Each row is a point. Each copy is the shape, with its points in the same order, turned, moved and blurred by noise. Is it also mirrored, or only turned?
In the rows, 128 means zero.

Shape:
[[165 135]
 [142 163]
 [126 148]
 [118  86]
 [136  93]
 [213 114]]
Copy 1, 6 rows:
[[162 112]
 [139 152]
 [121 138]
 [ 92  84]
 [108  81]
 [192  74]]
Copy 1 is: only turned
Copy 2, 6 rows:
[[125  72]
 [ 93  93]
 [115 106]
 [176 114]
 [171 105]
 [148  28]]
Copy 2 is: mirrored
Copy 3:
[[162 146]
 [131 165]
 [120 144]
 [135  84]
 [150  98]
 [214 142]]
Copy 3 is: only turned
Copy 4 (6 x 2):
[[130  94]
 [109 129]
 [125 144]
 [188 133]
 [178 124]
 [153  46]]
Copy 4 is: mirrored

Shape (9 x 4):
[[173 153  94 131]
 [179 166  87 136]
 [102 115 105 163]
 [ 58 173 159  80]
 [155 107  72 159]
 [ 82 175 148  79]
 [ 86 112 109  88]
 [ 99 138 174  84]
 [126 101 112 152]]
Copy 1, 9 rows:
[[194 166 112 113]
 [202 175 120 106]
 [158 104 152 140]
 [ 56 149 132  97]
 [212 111 124 131]
 [ 77 158 122  92]
 [113  98 104  98]
 [ 78 148  98 132]
 [167 106 127 151]]
Copy 1 is: mirrored
Copy 2 (9 x 4):
[[159 174  83 150]
 [167 184  75 153]
 [ 95 126  83 135]
 [ 61 186 177 105]
 [132 132  54 178]
 [ 85 190 165 116]
 [ 73 151 134 175]
 [ 98 148 174 120]
 [115 114  94 147]]
Copy 2 is: mirrored

Shape (11 x 8):
[[140 175 144 160 126 161 119 139]
 [153 179  93 114 135 105  50 144]
 [146 125 172 138 151 149 133 139]
 [ 96 123 119 126 140  84 132 135]
 [122 113  66 156 132 113 175  95]
 [144 126 161 151 105 114 153 147]
 [106 109 132 164 144 162 104 137]
 [137  91 157 106 116 121 136 161]
 [126 141 114 132 135 110 148 165]
 [127 132  90  80 101 175  97  74]
 [115 105 132  59  87 131 154 132]]
Copy 1 (11 x 8):
[[121 147 135 159 136 172 120 136]
 [ 86 129 145 112 197 193 136  73]
 [134 112 150 134 128 130 107 141]
 [ 84 127 119 120 119  96 123  78]
 [149 143  73 117  94 118 136  56]
 [120 131 159 141  91 124 150 123]
 [115  90  97 147 126 141  99 124]
 [ 99  95 155 100  94 121 146 137]
 [100 134 122 121 134 124 171 115]
 [123 126 101  60 116 202  83  90]
 [ 82 129 128  49  76 141 134 122]]
Copy 1 is: mirrored
Copy 2 (11 x 8):
[[130 127 134 133 173 156 109 149]
 [158 113 126 141 141 132   7 138]
 [157 125 152 135 139 137 137 188]
 [140 145 131 119 137  64 104 156]
 [175 157  79 143 151  75 142 112]
 [128  97 141 116 156 109 136 152]
 [118 135 106 168 125 126 118 195]
 [144  93 137  93 114 112 130 176]
 [149 131 105 105 159  95  99 151]
 [149 145 108 128  72 170  97  87]
 [143 119 119  51  83 114 136 129]]
Copy 2 is: mirrored

Shape (13 x 9):
[[160 103 185 150 142  95 174 116 144]
 [124 185 124 116 141 160 103  96 140]
 [153  73 123  69 118 114 121 147 100]
 [110 177  98 112 171 196 117 160 129]
 [124 172  61 156 150 185 132 125 119]
 [166 134 140 137 138 198 143  91 147]
 [173 138 216 144  63 125 204 121 164]
 [131 150  82 110 128 195 107 149 143]
 [147 160 101 117 129 143 135 123 184]
 [183  51 176  87 115  99 100 196 159]
 [ 93 130 151 176  85 185 142  98 169]
 [158 172  97 126 158 148 163 104 171]
 [197  95 139 127 121 100  90 161  98]]
Copy 1:
[[157 115 100 184  93 108 112 136 128]
 [112 178 153  91 128 110 134 100 138]
 [156  51 113  87 119 143 137 150 114]
 [128 188 165  81 164 171 130 109  82]
 [105 202 124  95 155 132 165 110  73]
 [102 152 111 142 114 138 160  68 112]
 [ 99 126  83 181  27 122  79 132 126]
 [107 171 134  65 133 170 159 109 102]
 [138 184 106  93  99 139 142 118 136]
 [196  57 134 129  61 195 144 168 140]
 [ 51 173 105 163 116 156 140 140 152]
 [150 196  97 116 114 110 135  95 111]
 [164  79 149 113  75 122 177 156  97]]
Copy 1 is: mirrored
Copy 2, 13 rows:
[[147 129 158 128 114  85 187  52  92]
 [125 106 126  77 109 139 131 161 113]
 [162 194 188 159 144 106 116 130 102]
 [132 147 101  86 147 140 168 184 165]
 [117 133  75  67 167 136 124 138 149]
 [161 136  99 106  93 155 143  97 139]
 [102 153 123 145  36  77 169  45  83]
 [134 154  92 114 135 133 120 176 153]
 [154 125 106  92 105  78 134 145 133]
 [188 162 175 233 118  71 166 136  94]
 [ 85  96 111 126  90 120 119  87 169]
 [158 132  99  53 113  97 148 118 124]
 [169 153 141 184 159 115 140 122  49]]
Copy 2 is: mirrored
Copy 3, 13 rows:
[[172 107 136 156  57  97 133  94 145]
 [148 202 141 129 153 154 153 110 131]
 [192  74 112  89 137 140 113 159 119]
 [149 183 144 109 195 105 175 116  86]
 [120 204  79 112 168  95 157 117 105]
 [157 153  86 143 135 131 158  59 114]
 [164 111 131 249  69 121 144 100 116]
 [154 167  94 132 206 122 159 128 116]
 [165 174  98 156 145 113 171 140 151]
 [238  38 134 153 152 116 112 137 171]
 [ 88 129 115 191 139 126 153  79 122]
 [160 202  93 141 111 105 169 124 139]
 [210 106 105 128 137 123  59 125 133]]
Copy 3 is: only turned
